Every row gives one point. The points of each table are mixes of a few directions, plus a little noise. How many directions does each table use, and how many do they share? Where both have some left over, give the other angles between the two spaces (their principal angles), to ten degrees, smallest first.

First (5 x 3):
[[ 10  20 -23]
 [ -4 -15  -5]
 [ 13  52  12]
 [-20 -36  50]
 [  1 -21 -33]]
Second:
[[-11 -60 -32]
 [ 21  36 -57]
 [ -5   0  25]
 [ -1  12  23]
 [ -8  -1  38]
 [ 10  22 -19]
 [ -7  -9  22]]
Directions: first 2, second 2, shared 2

First, 5 rows:
[[  9 -30  32  33]
 [ 11   5   2 -19]
 [-29  17 -22   0]
 [ 49  -8  -9 -10]
 [-40  16  -3  -5]]
Second (6 x 4):
[[-60  20  28 -23]
 [-29  10  14 -11]
 [ 36 -12 -17  14]
 [ 47 -16 -22  18]
 [  7  -2  -3   3]
 [ -1   0   0   0]]
Directions: first 3, second 1, shared 1

First (7 x 8):
[[  5  -9 -14   2   9 -12   5 -24]
 [ 23 -17   6  -9  36 -20 -16  12]
 [ 14 -17 -19  -5  23 -22   3 -29]
 [ 26   4  20  23 -30  43 -23   7]
 [-52  13   4  16 -24  45  11  -6]
 [ -7  10 -11  16   3 -60  13  16]
 [ -8  16  15 -44 -17  27   8  23]]
Second:
[[-30 -25  29  -8  19  13  -2  -1]
 [ -5  -3 -23  10   9 -19   2  -2]
 [-28  -7  28 -21  -7  43  -4  18]
 [ 44  45  12   1  23 -19   8 -17]
 [-36 -16 -24  10  35 -21   3  -2]
 [ 33  -6  27  -1 -28   6  -4 -10]
 [ 23  11 -48   9 -52  -2  -3  15]]
Directions: first 5, second 4, shared 2; angles 60, 70

First (8 x 9):
[[  1   1 -16   9 -21   6 -17  -5 -23]
 [-15 -10 -13   6   1  -2 -26 -18 -26]
 [ -5  -5   2   1   0  -5 -10 -11  -9]
 [  9  -4  45  -8   2 -23   6 -17  17]
 [ 31  14  19   5 -46  -2   8   3   3]
 [-25  -9 -24  -3  37   7  -3   4  -2]
 [ 16  11  18  -9   4   1  33  21  34]
 [-12   2 -31  -2  24  17  10  22   6]]
Second, 10 rows:
[[ -1   8   7 -20  54   7  55  41  60]
 [  0  -4  -3   9 -24  -3 -24 -18 -26]
 [  0   1   1  -3   8   1   9   7   9]
 [  0   0   0   1  -1   0  -1  -1  -2]
 [  0  -1  -1   1  -4  -1  -4  -3  -4]
 [  0  -2  -1   5 -12  -1 -12  -9 -13]
 [  0   5   4 -10  27   3  27  20  29]
 [  1  -7  -5  15 -41  -5 -42 -31 -45]
 [  0   1   1  -2   4   1   4   4   4]
 [  0  -2  -1   4 -11  -2 -11  -9 -13]]
Directions: first 3, second 1, shared 1

First:
[[ 22  10 -19  17  -1  -4  26  24  -1  34  22]
 [ 36  10 -23  23  -3 -18  45  18  -7  40  17]
 [  6   1  -3   3  -1  -3   8   2  -1   5   2]
 [ 14  -3  -1   4  -2 -18  20 -14  -9   0 -15]
 [ -9   1   2  -3   1  11 -14   7   6  -3   8]
 [-14  -7  13 -12   1   0 -16 -20  -1 -25 -20]
 [-47 -13  31 -31   4  23 -60 -24   9 -53 -25]
 [ -4  -6   9  -7  -1  -7  -3 -20  -5 -17 -20]
 [ -2   8  -9   6   1  16  -7  28   9  18  29]]
Second (8 x 11):
[[  0   3  -1  -1  -3   2   1   2  -1   3   1]
 [ -1 -37   8  12  34 -21 -18 -27   6 -36 -11]
 [  0 -22   5   7  20 -12 -11 -16   4 -21  -6]
 [ -1 -34   7  11  30 -19 -16 -24   6 -32 -10]
 [  0 -12   3   4  11  -7  -6  -9   2 -12  -4]
 [  0  21  -4  -7 -19  12  10  15  -3  20   6]
 [  1  46 -10 -15 -42  26  23  34  -8  44  14]
 [  1  35  -8 -11 -32  20  17  26  -6  34  10]]
Directions: first 2, second 1, shared 0; angles 50

First, 9 rows:
[[ 28  14  -2  22   2  -2   5  -6 -38 -34  -3  -7]
 [  8  16  30   5 -10  15   3   6  10 -36   0 -27]
 [ -8 -20 -28  -5   4  12 -35  -7   3  43   2   7]
 [ -9   3   6 -22  24 -16   9 -10  31  18  16  24]
 [-22 -20  -7  -1 -16   5  -1  10   8  13  -9  -8]
 [ -2  -1 -13  29 -13 -11 -23   9 -18 -34  -1 -14]
 [  5  -2   2  -1  -7  21 -14   0  -1   9  -4 -12]
 [ 29  51  21   0 -12 -22  29  14 -28 -25   0  27]
 [-29 -41  -9 -27  26  -1  27 -17  31  45   1  12]]
Second, 10 rows:
[[ 25 -14 -29   2 -16  30  18 -18  12 -15 -23  17]
 [-11  16 -12  -5   9 -13   1  10  -9   9  22  -1]
 [-10  -5   2  42 -16  19  36  18   8  25  11   0]
 [ 21 -29  27  -4   7 -10 -13  -5   0 -10 -30 -22]
 [-13  -4  59 -17  10 -27 -44  -3  -4  -6  -7 -17]
 [-20  19 -14  18   4  20   6   9  -8  -8   5  20]
 [ 29   1 -48 -37   0  -4   2 -22   3 -13  -3   9]
 [-29  23   0  20  19  -9   5  29 -18  14  25  -6]
 [ 22   0 -44 -18  -9   4  17 -13   8   1   6   9]
 [-15  -9  60  -1  -9 -10 -26  -5   7   4  -3  -9]]
Directions: first 6, second 5, shared 0; angles 40, 50, 60, 70, 80

First, 9 rows:
[[ 14   4 -11  -5  -6   4  32  10   0   7  15   4  -1  10]
 [ -8   7  24  -7  25  16  -5 -14 -18 -10  24   5   7  -2]
 [-22   1  21  10  32  50 -60 -37 -26  -8 -14  31 -16 -13]
 [ 15   9  -2   3   3   3  -4   2  -3   0   8  -9   2   8]
 [-15 -16  -8  -3 -19 -19  15   8  16   4 -20   6  -2 -10]
 [ 15   5  -6   0  -8 -19   7  12   8   0   6 -21   8   8]
 [-25 -16   5  -1 -11 -25  -9   1  14  -4 -24  -2   3 -16]
 [ 25  14 -14  11   7  33 -13  -4 -11   7   5   6 -12  14]
 [  0  -9  -9  -8 -24 -43  36  22  22   2  -1 -18  12   1]]
Second, 8 rows:
[[-35 -20   9   4  -5 -14 -31 -10  10  -5 -37   7  -3 -23]
 [-34   2  54 -28  39   1  24 -18 -25 -23  51   9  23 -12]
 [  1  -6 -14  10 -14  -4 -17   3  11   6 -27  -1  -8  -3]
 [ 34  11 -27   9 -13   8   8  14   4  12   1  -8  -7  18]
 [  9   1 -10   5  -7   1  -2   4   4   5  -6  -2  -4   4]
 [-11 -11  -6   8 -11  -8 -21  -2  11   2 -30   2  -7  -9]
 [  7   8   8  -8  11   6  18   0 -10  -3  27  -1   7   7]
 [ 29  14 -13   0   0  11  20  10  -5   6  22  -6   0  18]]
Directions: first 4, second 2, shared 2
